Each row of a before or after table is a point. The points were changed in one or more steps. Then noise was added and the rows were shuffled. The steps act on how far a point lies along the listed directions, d1 being the first. Write out the steps. A step turns or swaps two directions, mirrors them in a line or flattens them onto one, adds a multiple of one to another, or multiplies one. Angles are multiples of 10 degrees, from the lower direction toward the higher: turns from -170 to 170, lines from 10 to 170 but not 90. Use the fewest steps. Two steps may share a direction if one is a turn and the other turns, adds or multiplies; they go together, in the order done. Otherwise the lowest direction goes first.
In the rows, 128 means zero.

Directions:
(1): [170 137  76]
(2): [181 122 169]
Before, 10 rows:
[[122 141 134]
 [ 90 139  84]
 [112 122 147]
 [129 130 135]
 [135 126 150]
 [139 117 156]
 [122 130 115]
 [155 129 127]
 [110 127 116]
 [134 120 140]]
After (10 x 3):
[[ 88 131  93]
 [142 128 108]
 [140 131 132]
 [158 122 173]
 [191 118 155]
 [128 144 122]
 [173 127 148]
 [ 99 130 114]
 [158 120 140]
 [  7 143  49]]
Steps: multiply d1 by -1; multiply d2 by 2.5

Directions:
(1): [131 103  79 147  52 125 111  75]
(2): [ 82 220  98 135 134 132 119 107]
(3): [165 143 179 141 146 142 153  46]
(4): [119 133 181 119 109 148  36 129]
(5): [173 152 118 148 104 212 141 163]
Before:
[[ 65  72 116 117  85  77  46 152]
 [ 55 198  91 125 158  79 105 107]
 [ 71 170  47 106 141 127 162 137]
 [ 55 204 108 126 101  87 109 114]
 [165  98  96 146 138 148 189 109]
 [ 79 130 100 115 157  76 115 125]
 [151 114 137 148  89 144 111 192]
 [100 199  67 167 132 113 174  62]
 [134 136 152 104  93 162  83 141]]
After:
[[101 142  74 126 157  94 164 142]
 [ 62  61  81 117 103  40 107 145]
 [ 63 204  89 132 108  82 141 117]
 [ 68 198  67 129 162  92 149 114]
 [135 110 154 138  92 124  88 184]
 [110 122 157  94 107 116  72 120]
 [ 92 187  49 105 131 172 155 152]
 [127 215  73 176 121 156 169  76]
 [182 110 113 148 123 189 158 117]]
Steps: turn d4 and d5 by -50 degrees

Directions:
(1): [ 56 136 132 141  70  83 152  82 101 189 133 149]
(2): [161 132 159 115 121 144 215 160  67 117 163 173]
Before:
[[114 128 138 120 115 109 173 137  93 150 141 134]
 [149 139 140 124 137 135 141 164 121 117 146 132]
 [112 120 138 125 104 119 187 121 104 141 134 128]
 [140 114 130 102 140 149 119 146 122 114 124 120]
 [123 107 123 125 133 133  85 140 144 120 112 114]
 [234 127 131 101 186 175 172 212 119  42 164 136]
 [ 76 129 126 127  81  96 181 105  80 157 133 159]
 [ 98 132 143 142  98 123 169 116 118 145 157 154]
 [ 85 146 134 120  80 100 152 119  90 168 137 136]
 [ 99 110 113 126 125 126  73 100 165 141 108 101]
 [106 126 131 130  82 110 160 126 108 153 123 146]]
After, 11 rows:
[[172 116 122 120 137 151 124 165 141  99 111 120]
 [172 133 122 106 159 155  97 169 143  88 122  98]
 [160 113 132 120 152 155 159 151 132  94 125 106]
 [180 112 112 111 177 164 114 172 138  62 116 114]
 [109 121 136 109 111 129 141 127 103 142 129 134]
 [159 121 133 112 163 142 146 166 119 103 132 115]
 [ 93 112 114 128 120 119  76  97 162 151 113 104]
 [153 123 134 130 151 165 131 152 154  91 146 128]
 [104 142 152 123  72  92 248 136  48 158 188 193]
 [ 95 112 125 129 107 116 101 124 126 144 118 127]
 [127 142 144 128 122 125 154 153 108 137 152 138]]
Steps: mirror d1 and d2 in the line at 100 degrees

Directions:
(1): [157 145 123 135 143  74 105 120 249 103 136  98 138 155 138 122 110 140
 113 132]
(2): [ 95 169 147 106 122 157 101 148 126 127 179 109 125  87  95  97  32 122
  93 126]
(3): [140  83 168 201 136 112 176 150 139  96 178 141 122  70 148 165 102 124
 157 122]
(4): [ 92  69 163 123 104 108 100  92 140 124  66 169 107 116 108 171  94 146
  74 156]
(5): [181 142 137  82  93 146 149 197 135  99 132 179 159 126 142 137 136 133
 101 200]
Before:
[[196 139 142 112 141  95 129 178 233  97 146 109 149 138 152 131  90 142
  100 167]
 [ 69 102 144 159 142 171 139 141  42 134 197 117  96 102 112 125  93 125
  172  69]
 [ 74 141 140 168 151 139 132 151  60 150 197  92 109  67 121  90  83  91
  163 100]
 [172 108 157 229 149 108 163 154 145  91 204 151 138 100 165 185 137 132
  194  90]
 [230 145 121 162 113 146 217 219 126  82 216 159 165  94 153 155 122 119
  160 177]
 [ 36  81 146 136 134 161 135  84  56 145  96 130  92  97 100 140  83 127
  123  95]
 [231 109 100 126 149  96 149 160 206  94 106  96 145 189 191 138 209 128
  144 164]
 [132 147 136 159 143  88 147 136 169 125 177  93 126 116 149 117 119 128
  160 124]]
After:
[[111 143 144 137 142 177 181 183  84 111 203 111 130  71 132 105  69 112
  156 108]
 [ 89  79 180 162 127 133 132 161 125  95 202 141  98  80 111 155  39 142
  130 110]
 [151  41 132 220 139  45 147  50 210 107  85 134 106 144 133 208 136 149
  134 124]
 [170 113 165 179 127  72 105 136 247  76 151 166 139 133 147 194  96 155
  111 140]
 [ 64 100 180 175 133 100 113 133 129 121 171 120  98  53 114 130  35 112
  113 134]
 [116 135 143 116 117  84 105 117 192 128 124 119 117 135 126 127  98 144
   99 159]
 [190  89 105  79 118 106 110 126 176 109  28 132 129 204 163 152 198 140
   90 190]
 [146 126  99 111 169  80  91  84 198 151  70  72 125 199 139 118 153 144
  122 107]]
Steps: turn d1 and d3 by -50 degrees; mirror d2 and d5 in the line at 150 degrees; multiply d4 by -1

Directions:
(1): [142 120 102  80 146  90 109 180 181 103 188  95 135  58 132 147 131 138
 168 151 109 208 134 144 189 108 179 209 173  54 145  69  84  56 169 102
 133 119  75 128 142 143 142 181 146 100 106 126]
(2): [ 94 179  96 203 220 177 107  36 132 105 171 100 157 138 154 118 162 143
 159  68 144 180  94 137  52 122 109 108 109 109 115 133 123  82 166  92
 134  89 113 141 103 112 205 172 108 193 133 127]
(3): [154 110 157 145  77 165 158  85 102  77 114 125 117 138  34  62 231 124
 178 137  92 127 147  72 162 116 101 104 110  71  96 120  89  83 162 130
  83 127 133  67  94 106  40 156  95 142 111 120]
(4): [219 190 124  95 118 135 165  88 150 135 142 134 220 147 189 118 143 125
  92  64 131  84  68 128 143 146 139 117 116  57 115  78  73 141  55 129
  88 125 159 146 219 142 105 125 126 126  72 124]
Before (9 x 48):
[[ 86 109 129 131 120  77 120 202  87 187  83 166  86 129 165 167  26 114
   71 165 157  84 164 178 109 131 113 138 104 225 146 178 195 199 100 154
  173 152 131 164 123 128 167  35 170 108 169 135]
 [108  86 159 109  62  86 115 181 103 154  78 157  80 138 138 140  71 128
   96 176 130  96 131 142 144 150 122 129 130 189 124 171 162 185 103 163
  155 159 138 145 134 119 120  91 124  86 130 155]
 [164 158 127 162 135 153 147  71 121 110 142 132 173 151 121 105 186 121
  135  95 130 107 101  82  82 129  97  70  88  66 120 121 108 121 115 108
  100 111 133 119 143 134 128 136 117 138 114 129]
 [225 135 156  89 114  94 165 149 175 139 150 121 165 104 144 119 148 132
  131 108 106 131 102  89 197 138 163 157 148  41 130  69  44 100 105 128
   87 138 127 140 194 149  93 145 129 121  74 135]
 [188 167 111 101 121 135 150 108 172  90 201 116 191  98 142 117 184 122
  156  88 138 165 104 150 157 111 153 143 137   7 137  58  72  83 129 103
   97 115  83 115 182 142 105 188 125  96  76 128]
 [223 190 140 114 130 121 176  87 180 116 147 114 238 146 192 137 142 134
  103  52  91 106  76 113 134 137 137 136 124  27 106  68  90 104  83 121
   84 123 155 154 197 145 108 136 122 127  64 125]
 [118 157 111 109 138 131 127 141 126 172 105 151 148 133 218 177  61 123
   63 105 147  89  84 182  89 156 118  99 106 166 149 138 168 200  77 140
  157 139 163 158 176 126 164 111 151 110 123 136]
 [143 157 109 158 175 163 118 112 130 128 131 128 184 123 150 123 158 117
  135 117 153 142 125 130  84 114 142 137 107 122 139 121 115 133 140 124
  127  96 121 147 132 129 138 131 141 159 112 137]
 [153 136 155 107 107 129 150 114 133 147 126 149 130 126 146 129 115 116
  101 118 156 111  95 118 123 148 119 100 111 145 133 141 121 151 111 158
  133 155 160 132 154 122  96 117 133  99 121 132]]
After:
[[145 121 123 129 116 110 137 146 118  80 157 114 121  75  77  91 189 127
  185 154  97 186 160 127 186  95 128 182 115  38 113  91  74  39 188 110
  109 120  80  95 108 111  98 151 133 127 109 122]
 [143 117 145 124  86 117 121 119 124  98 128 125 122 118 114  99 158 140
  155 142 106 152 109 120 161 134 124 140 127  84 103 122  96  99 142 133
  120 131 114 119 135 108 107 158 103 113  93 149]
 [194 143 154 100 132  85 155 160 160 192 119 146 160 138 204 158  67 128
   69  98 144  80  89 121 142 157 152 128 137 133 146 113 102 181  58 146
  121 148 156 182 207 157 141  87 145 122 102 141]
 [140 130 121 143 146 147 118 148 125 130 117 136 157 115 125 126 150 114
  135 150 146 137 148 125 109 112 146 148 115 132 143 126 124 140 147 134
  129 108 117 135 121 129 114 122 145 137 117 137]
 [205 151 156  93  94  91 173 147 166 146 109 134 198 149 185 158  91 126
   75  95  96  76 105 118 146 142 138 138 131  91 122  97 128 152  67 143
  102 147 164 156 188 152  96  96 137  97  87 128]
 [164 133 155 102 101 133 154 109 139 126 140 139 132 113 123 114 147 118
  126 121 140 131  99 106 145 143 124 112 115 108 127 126  97 120 132 150
  120 151 149 118 149 120  77 140 126  99 111 128]
 [150 127 140 144 106 130 143 117 111 132 114 145 141 150 113 123 149 114
  115 130 132  83 124  85  93 133  99  74  95 113 130 143 138 160 105 127
  114 130 139 120 135 141 115 106 129 114 131 131]
 [160 125 123  80  92 135 143 148 146  88 145 117 137  75 109 119 181 128
  160 144  85 164 115 133 190 124 139 153 130  32 128  72  81  79 156 119
  109 131 117  89 150 115  73 192 132  95  82 124]
 [142 156 117 103 122 111 138 153 148 167 143 155 160 139 207 169  65 114
   72 100 180  90 108 188 103 138 144 110 128 146 163 123 160 198  66 135
  142 140 122 164 192 156 153 101 150  79 122 140]]
Steps: mirror d1 and d3 in the line at 140 degrees; flatten d2 and d4 onto the line at 120 degrees

Directions:
(1): [143 121 141 135 140 102 158 119 111 109 133 183 206 225  62 129 146 170
 138  79 131  79 102  86  87 139 169 178 113 116 115 154 166 102  97 115
  78 122 185 141 179 138 138  83 114  45  93 118 132 107  60 171 190 107
 145  83 138 197 159 117 102 128 162  62]
(2): [109 115  73 111  97 122 130 149 157  95 137 130 118 154 208 111 171 178
  91 163 128 141 123  90 141 115 131  91 161  94 201 115  47 103  95 104
 182 131 180  84 178 101 180 126 155 115 104  71  13 146 108 171 183 112
 133 124 107  92 180 151  70 101  87 159]
(3): [135 140 146 112 111  66 141 112 104 159 179 167  91 110 122 150 177 112
 117  63 174  90 177  80  70 154 120 186 182 185 127 143 137 117 137  83
 157  70 103  83 151 117 157 116 111 234  71 100 149 109 151 189 115 100
  93 132 137  89 189 121 224 108 115 141]
(4): [ 98 166 170 145 249 106  70 132  77  80 168  52 153 175 169  68 149 187
 152 179 130 117  91  94 168 168 160 135 201 171 116 151 129 118 117 111
 147 144 106 113  94 107  92 182 116  98  81 101 116  94 152 121 123 128
  49 118 118 162  85  87 162 125 126 140]
Before, 14 rows:
[[134 134 128 110 103 122 158 109 132 164 124 141 111  97 106 144 110 114
  114  98 122 123 157 157 115 142 100 171 105 146 106 135 156 125 155 124
  121 122 111 130 125 129 138 111 131 162 124 151 173 125 114 121 122 127
  150 127 119 103 134 137 142 137 134 116]
 [130  86  81 131 105 145 160 134 161  84  82 154 179 201 130 104 127 182
  139 124 107 135  69 122 143 100 168  80  96  55 147 123  98 116  97 159
   97 147 221 140 160 123 135  86 137   7 146 116  52 144  69 119 205 122
  174 113  92 145 136 146   8 130 113 103]
 [135 116 127 116 111  81 163 105 142 142 146 197 128 140 121 153 154 117
  114  94 149 102 139  90  92 129 107 161 143 139 119 142 148 115 117  94
  111  94 143 115 165 116 150  94 126 153 102 123 132 120 116 178 154 111
  146 113 130 109 179 132 137 129 135 130]
 [128 118 119 128 104 131 105 120 146 149 102 107 106  78 145 138 120  97
  116 125 114 120 168 157 143 119 109 125 110 154 110 123 130 143 149 160
  129 114 102 152  96 135 143 141 129 166 154 184 157 148 153 103  97 139
  144 153 125 118 103 146 163 132 122 140]
 [148 100 109  98  64  96 168 120 147 144 123 204 155 173 102 145 175 166
  108  61 156  98 161 103  78 130 140 150 126  84 123 129 135  94 113 120
  132 103 185 109 212 138 184  57 131 103 105  77  87 125  80 182 172  97
  181  99 126 132 199 148  92 101 137 106]
 [140 125 125 126  77 140 139 129 133 156 104 130  66  70 123 164 125  89
  126 109 120 151 148 173 115  94 103 131 105 144 117 132 118 149 145 158
  129 113  91 160  93 142 142 126 139 192 159 146 174 133 165 123  78 137
  137 136 140  99 140 146 160 135 109 160]
 [131 132 125 110 135  87 148 132 103 103 169 192 164 204 134 140 186 185
  106  89 135  89 139  48  88 160 153 175 160 150 150 154 129  98  94  77
  145  94 169  99 186 114 172 104 112 111  58  62  80 104  89 190 204  83
  102 106 132 142 180 123 142 111 142 125]
 [125 112 109 156 142 225 109 147 168  93  69  57 157 129 138 116  47 137
  139 205  67 183  64 209 211  84 114  47  56  58  96  98 129 160 107 188
   92 189 147 186  99 159  96 139 135   9 217 182 110 175 107  48 142 175
  180 145 123 169  34 128  15 161 145 104]
 [115 157 151 134 112 116 126 124 131 158 140 131 112 106 139 125 127 122
  131  98 140 124 138 124 117 119 108 120 127 137 124 133 129 103 149  91
  148 126 122 146 125 126 141 116 129 159 146 133 120 130 132 125 112 109
  112 142 158 136 135 111 167 142 123 130]
 [168 132 140 143  93 124 173 117 110 152 119 199 132 156  70 139 118 102
  123  65 137  92 125 109  97 130 135 178  88 143 118 130 189 110 128 105
   93  88 147 139 159 145 139  98 128 126 121 133 178 108 126 159 140 108
  127 129 148 140 151 118 137 146 143  96]
 [126 113 114 131 125 100 137 114 130 130 153 150 142 152 115 139 153 149
  126 114 149 107 142  97 104 142 140 149 148 139 134 147 144 114 118 137
  119 117 155 143 152 115 163 104 134 121  98 116 107 115 113 173 161 109
  114  98 120 140 177 128 125 139 145 100]
 [135 133 119 139  76 127 160 100 164 187 117 176  70  67 122 171 143  74
  119  84 152 117 183 156  90 115 105 159  99 116 124 117 125 156 160 134
  138 106  88 130 128 127 142 114 124 188 149 148 180 154 138 129 113 131
  160 141 145  83 163 151 158 117 131 142]
 [156  99 127 138 101  98 183 116 125 128 134 211 162 191  49 159 141 140
  117  47 121  95 125 118  56 129 150 191  92 103 102 156 169 102 119 111
   75 100 183 141 198 160 175  72 118  97 103 133 147 118  53 168 180  98
  149 108 131 163 173 129 119 138 168  68]
 [161 127 118 135  87 138 118 139 149 164 120 137  77  53 128 172 118  74
  113 113 126 128 143 172 119 104  81 135  95 132 121 101 119 144 151 141
  123 110 108 136 120 128 125 133 119 194 164 161 172 154 147 101  82 111
  151 156 139  86 119 149 161 108 121 137]]
After, 14 rows:
[[128 124 130 125 141  83 149 106 136 128 154 175 134 151 135 138 162 131
  114 113 146 110 121  86 117 132 114 156 154 139 119 146 140 116 114 103
  117 109 146 117 157 113 138 117 130 136 100 126 117 113 117 173 154 115
  132 109 123 120 162 124 130 126 135 137]
 [129 130 126 126 123 123  85 122 141 138 110  95 112  81 154 127 126 108
  127 139 117 120 167 153 147 127 110 126 126 161 107 126 123 140 149 163
  130 122  89 150  91 128 134 155 130 162 145 177 161 148 160 101 102 139
  122 152 117 117 106 141 168 122 117 142]
 [129 123 118 150 139 192 113 137 155  96  86  60 140 123 142 118  71 139
  133 188  84 164  77 185 187  98 115  71  86  85  90 108 127 159 105 166
  113 165 134 165 107 160 104 138 125  47 192 163 112 166 117  67 143 164
  157 150 121 161  53 119  55 152 139 114]
 [137 114 111 141 137  92 149 130 120  93 147 159 144 197 117 122 164 172
  113  97 124 114 111  96  86 143 158 164 140 108 131 148 121  94 108 104
  118 116 189 116 195 142 177 105 125  93  85 101  90 117  71 166 186 102
  118 114 117 145 171 125 104 124 141  99]
 [148 149 143 140 139 137  97 135 126 147 134 108  88  79 141 149 123  99
  128 138 123 129 118 164 138 120  96 138 128 145 118 111 117 145 140 140
  125 123  98 134 105 112 106 158 111 174 146 152 165 142 156  95  85 116
  121 153 135  99 102 129 174 108 125 146]
 [113 158 148 139 113 119 120 121 130 153 132 124 110 108 144 128 126 124
  133 112 133 127 137 122 122 116 108 113 129 136 122 136 120 104 149  92
  142 129 124 145 125 123 134 112 130 155 141 128 120 127 136 120 113 107
  115 143 163 139 122 109 163 146 120 135]
 [120 149 138 143 138 121 125 110 136 155 132 127  87  95 146 135 155 100
  135 124 150 117 162 136 125 136 124 150 130 133 122 126 125 151 154 127
  150 122  83 128 105 113 123 145 120 159 129 138 168 141 151 115 121 130
  117 132 134 102 132 127 163 118 124 154]
 [147 137 126 141 116 131 154 129 113 125 124 161 128 161 127 116 133 136
  113 109 138 106 116  91 129 130 140 150 123 136 148 121 149 109 116 104
  128  98 157 122 158 125 148 126 143 119 111 107 129 106 135 162 141 105
  109 139 139 130 149 120 122 143 120 124]
 [128 112 113 128 126 109 133 120 134 125 148 144 139 161 123 139 156 149
  123 125 146 115 137  95 112 145 138 147 152 133 135 147 140 116 111 137
  124 113 158 141 152 114 159 109 135 116  99 113 104 112 108 169 159 115
  114  94 119 141 168 132 115 136 144 103]
 [137 124 119 111 121 101 157 134 119 105 159 198 170 207 121 152 175 174
  103  92 131  98 135  70  86 153 156 167 132 135 149 143 139 100  95  89
  122  99 179 108 190 119 171  96 112  97  73  72  88 106  80 185 208  78
  123 101 135 148 169 124 125 109 150 116]
 [135 138 137 133 119 139 120 128 117 137 112  98  79  90 137 145 128 108
  136 130 117 146 137 161 135 107 114 133 126 155 125 147 116 145 132 156
  134 126  82 160  77 141 125 145 133 183 148 139 170 121 166 114  79 140
  109 133 141 110 119 128 169 132 108 163]
 [114 141 131 109 128 125 141 119 129 147 131 115 108 108 142 124 120 132
  112 130 116 127 150 148 139 147 103 158 128 156 119 134 133 128 149 111
  145 130 107 112 114 124 134 130 134 156 111 136 143 123 127 117 129 129
  126 129 108  99 122 138 143 136 129 127]
 [136 112 121 107 116  92 149 121 126 126 138 161 177 201 113 119 171 190
  124  85 157  95 142  95  96 155 152 147 159  94 107 136 140  86 111 114
  128 118 176 111 197 134 168  76 124  86  93  64  82 109  81 174 174  98
  153  99 125 152 170 134  99 100 135 106]
 [128  97 103 136 131 133 153 128 138  86  96 152 186 213 118  93 140 188
  149 111 119 116  69 109 136 118 177 107 113  83 133 133 111 111 105 144
   89 140 205 135 157 116 125  86 133  21 127 116  71 130  80 120 202 120
  155 108 100 157 139 135  38 125 120  97]]
Steps: flatten d1 and d2 onto the line at 30 degrees; multiply d3 by 0.7; multiply d4 by 0
